Each point is reached from the start by the listed moves, each made once or not at all, plus a little noise. Is the number of moves made odd or even? Then give how often each move was made.

Moves:
(1): [  0  16   5   4 -18]
(2): [ -3   5  38   4 -23]
Start: [-18  13  18   6 -18]
Points:
[-18  10  20   6 -19] => even (0, 0)
[-22  32  60  17 -57] => even (1, 1)
[-16  28  23  13 -38] => odd (1, 0)

Moves:
(1): [25 -2 -3  6  4 22  1  7 -5  8 18 -4 -1]
(2): [-10   4   3 -23   9 -14   6  -6 -13  11  -1  -5   4]
(3): [  3   6  -9   6   5 -11  -2   0   6  19  -6   4   6]
(4): [  6   8  11  13  -2   3  -2  -4 -11  11   6  -2   6]
(5): [ -3  -3   2  -8  -5  -3  34 -11  -1   9 -11   0   5]
(6): [-18  -6  16  15  14  14   2   6   2   3   8  21  13]
(7): [  6  -3  10  -5 -18   0  -1   9   8   0  -9  23  11]
(8): [ -3  -4 -14  14 -29  -1  10  20 -20   5  15  -8 -16]
(9): [  1   0 -23  -3  -4   0  -6  -5 -15  -2 -11   8  24]
(10): [ -8  10  -3  -3 -11  21  -1   3   1  -1  -3 -11   2]
(11): [16 17  0 -1 11 -3 14  3 -3 -8  4  6  1]
Start: [ 5  7 -3  0  6  3  8 -9  6 -9  2 -7  6]
Points:
[ -8  31 -26   1 -17  10  29  21 -27  15  -2  30  51] => even (0, 1, 1, 0, 0, 1, 1, 1, 1, 1, 1)
[ 15  23 -20   1 -18  44  34  29 -39   4  22  22  44] => even (1, 1, 0, 0, 0, 1, 1, 1, 1, 1, 1)
[ -6   2   6  -5 -30  44  60  21 -22  24  19   8  25] => odd (1, 1, 0, 0, 1, 1, 1, 1, 0, 1, 0)
[-2 33 -1 17 25 25 20  3 12  2  5 11 28] => even (0, 0, 1, 0, 0, 1, 0, 0, 0, 1, 1)
[-25  12  22 -17   0  26  13   3   4   3  -3  20  36] => even (0, 1, 0, 0, 0, 1, 1, 0, 0, 1, 0)
[ 19  -3 -28  33 -21  29  12  29 -17  22  17  35  42] => even (1, 0, 1, 0, 0, 1, 1, 1, 1, 0, 0)
[-23   6 -29  24 -24  38  13  16 -26  -6  11   1  29] => even (0, 0, 0, 0, 0, 1, 0, 1, 1, 1, 0)

Moves:
(1): [ -1  -1   3   6   0   1   3  -3  -5   2   5   5  -4  -4  -1   1   0  -1
   4   1   0   5  -5   9   4 -10]
(2): [  0  10   2   7   6   0 -12  -2   8   6   7  -9   0   3   0  -9   4  15
  -1 -12  -9   3  -3  -1 -11   1]
(3): [-12  -5  -7   3   6  -6  10  -4  -1  -2   2   0  -6   1  -5   3  -3   2
  -2  -5  -1   1  -5  -3  -2   2]
(4): [ 6  2  7 -5  0  7  1  6  6 -1  6  1 12 -3  0 -7  1  1  3 -3  5  3 -2 -2
  0 -4]
(5): [10 -4 -3  1 -5  4  7  6 -3 -6 -4  5  3 -8 -6 13 -2 -9  2 11  5  1  4 11
 -5 -3]
(6): [ 1  3  6  0  4  2 -5 -4  4  0  4 -2  3  2 -5 -4  3 -4  0 -5 -2 -8  0  2
 -4  4]
(7): [-4 -1 12 -1 -2  8 -8  2  9  0 -1 -5 -9  2  4 -3  0  7 -2  3 -8 -7  0  8
 -4 10]
(8): [ 6  0  0  2  1  5  0 -1 -2  0  2 -5  1  4 -1 -4 -7  2  3  5 -4 -4  4  7
  0  0]
(9): [ -9  -3   2   5  -2  -3  -2  -4   5   0  -6  -9   0   7  -1   1  -1  -5
   7   0 -10  -7  -1  -4  -1   2]
(10): [ 12 -14  -1   3   6   4   2   4  -2  -1  -4   4  -3  -8   3  -3  10   0
  -3   2  -1   2   0   7   3  -4]
(11): [ -4   2  -1  -2   7  -6  -2   0  -6  -6  -5   1  -2   4   3   8   6   5
   5   1  -7   2   2 -11   5  -1]
(12): [-1 -4 -3 -4 -3 -2 -1  5 -2  0  1  1  7  0 -3 -9  2 -1  2  4  6  3 -2  1
  0  2]
(13): [  6  -2   0   4   0  -3   2   0   6  -5   2  11   6  -6   6   1  -4  -6
  -6   2   4  -4 -14  -1  -1   0]
(14): [-4  3  5  7  5 -3 -5 -8  2  7 -2 -5 -8 -2 -5  8 -4  7 -8  7 -1 -4  1  4
  7  6]
(15): [ 5  3 -1  1 -2  0  4  3  1  2 -1 -6  8 -3  3  1 -5 -6  1  2  6 -6 -8 16
  8  4]
(16): [-5 -1  2 -5  6  0 -1  6  3 -5  0  2  3 -2 -4  5  3  4 -9 -5 -5 -4 -4 -8
 -4 -7]
(17): [ 0  3 -2  3 -1 -3  0 -6  1  1  4  0 -1  2 -2  2  0  1 -5  0 -4  0  0  2
  9  3]
(18): [ 4 -5 -4 -5 -7  0  1 -2 -2  2  6  3  3  0  2 -2 -1  5  8 -1 12  1  0 11
  3 -7]
(19): [ 4  2  6 -2  8 10 -5 -1  1 -1  7 -4  3  4  7  5  4  7 -8  9 -4 -5  0  0
 -3  4]
(20): [ 1 -1  0  3  3 -2 -6  1  6  3  6 -5 -4  0  0  2 -6 -2 -1 -3 -3  0 -5  5
  3 -1]
(21): [ -7   5   1  12   7  -5  -2   0  -1   4   8  -2 -12  -4   1   0   4   8
   2  -1  -5  -4   8  -2   3  -1]
(22): [-4 -2  2  2 -3 -1  5 10  1 -2 -5  4  3  5 -1 -3 -2 -4  0  0 12  4  1  0
  8  1]
(23): [-1 -2  3 -6  3 -3  7  3  7  2  0  5  7  2  4 -3 -1 -3 -6  1 -1  1  1  0
  1 -1]
(24): [-4  6 -5 -3  7  0  1  0 11 -1 -2  2 -5  6 -4 -4  1  0 -2 -3 -5  3 -8 -8
 -3 -5]
Start: [ -2   4   4   2   1  -5  -8  -5  -3   2   1   7   6  -3  -9   6 -10  -5
   8  -5  10  -3 -13   1   4  -5]
Points:
[ 32  -9  27  12  18  17  -5   9  37   2  33   5  31  -6   1  -6 -20   1
  -7   1  18 -18 -38  60   9   4] => even (0, 1, 1, 1, 1, 1, 1, 1, 0, 1, 0, 0, 1, 0, 1, 0, 1, 1, 1, 1, 0, 1, 1, 0)
[ 19  -9  27   5  25   9 -16  19  16  -6  28  28  18 -21   6   4  15  29
   0   8   2  -5 -26  23  -4 -27] => even (1, 1, 0, 1, 1, 0, 1, 0, 0, 1, 1, 1, 1, 0, 0, 1, 0, 1, 1, 0, 1, 0, 1, 0)
[  7  23  34  25  24  14 -21 -10  45   5  36   3   8   5  -7  -7 -12   7
  -1   6 -27 -24 -29  21 -10  -6] => even (1, 1, 0, 1, 1, 1, 1, 1, 1, 0, 0, 0, 1, 0, 0, 0, 1, 0, 1, 0, 1, 0, 1, 1)
[-16  -7  17  29  32 -11 -20  -8  19   7   7 -20 -10   8 -25   1 -13  12
  -6 -21 -15 -21 -25   9   3  -3] => even (0, 1, 1, 0, 0, 1, 0, 1, 1, 1, 0, 0, 0, 1, 0, 1, 0, 0, 0, 1, 0, 1, 0, 0)
[ 10  -9  18   8  22  -6  -5   5   1  -1   3  15   7   3  -7   1  -6 -12
  11  -3   5   0 -16  19  25 -16] => even (1, 0, 0, 0, 0, 1, 0, 1, 0, 1, 1, 0, 0, 0, 0, 0, 0, 0, 0, 1, 0, 1, 1, 0)
[ 20  -4  12  10  32   1  -9  -2  10   9  30  15   1 -10 -12  13  -3  14
   5  26   3   2 -15  34  31 -28] => odd (1, 0, 0, 1, 1, 0, 0, 1, 0, 1, 1, 1, 0, 1, 0, 0, 1, 1, 1, 1, 1, 0, 1, 1)
[  3 -12  14  24  21 -15  -9  -4  -1  -1  -1  22  -9 -14  -5  19 -11  -6
  -2   5  14   1 -34  15  33 -11] => odd (1, 0, 0, 0, 0, 0, 0, 0, 0, 1, 1, 0, 1, 1, 0, 0, 0, 0, 0, 1, 0, 1, 0, 0)
[ -8  -3  21  14  13  -5   5  -2  23  -6   6  20   7   0 -23  22 -28  -9
 -24   7   6 -23 -24  22   9   9] => odd (0, 0, 1, 0, 1, 1, 1, 1, 0, 0, 0, 0, 1, 1, 0, 1, 1, 0, 0, 0, 0, 1, 1, 0)
[  0 -19  13  27  11   4  -1  -4  14  -8  16  12  -8  -3  -4  16  -3  -4
   3   9   8 -29 -19  30  12   4] => even (0, 0, 1, 0, 1, 1, 1, 0, 1, 1, 0, 0, 1, 0, 0, 0, 1, 1, 1, 0, 1, 1, 0, 0)
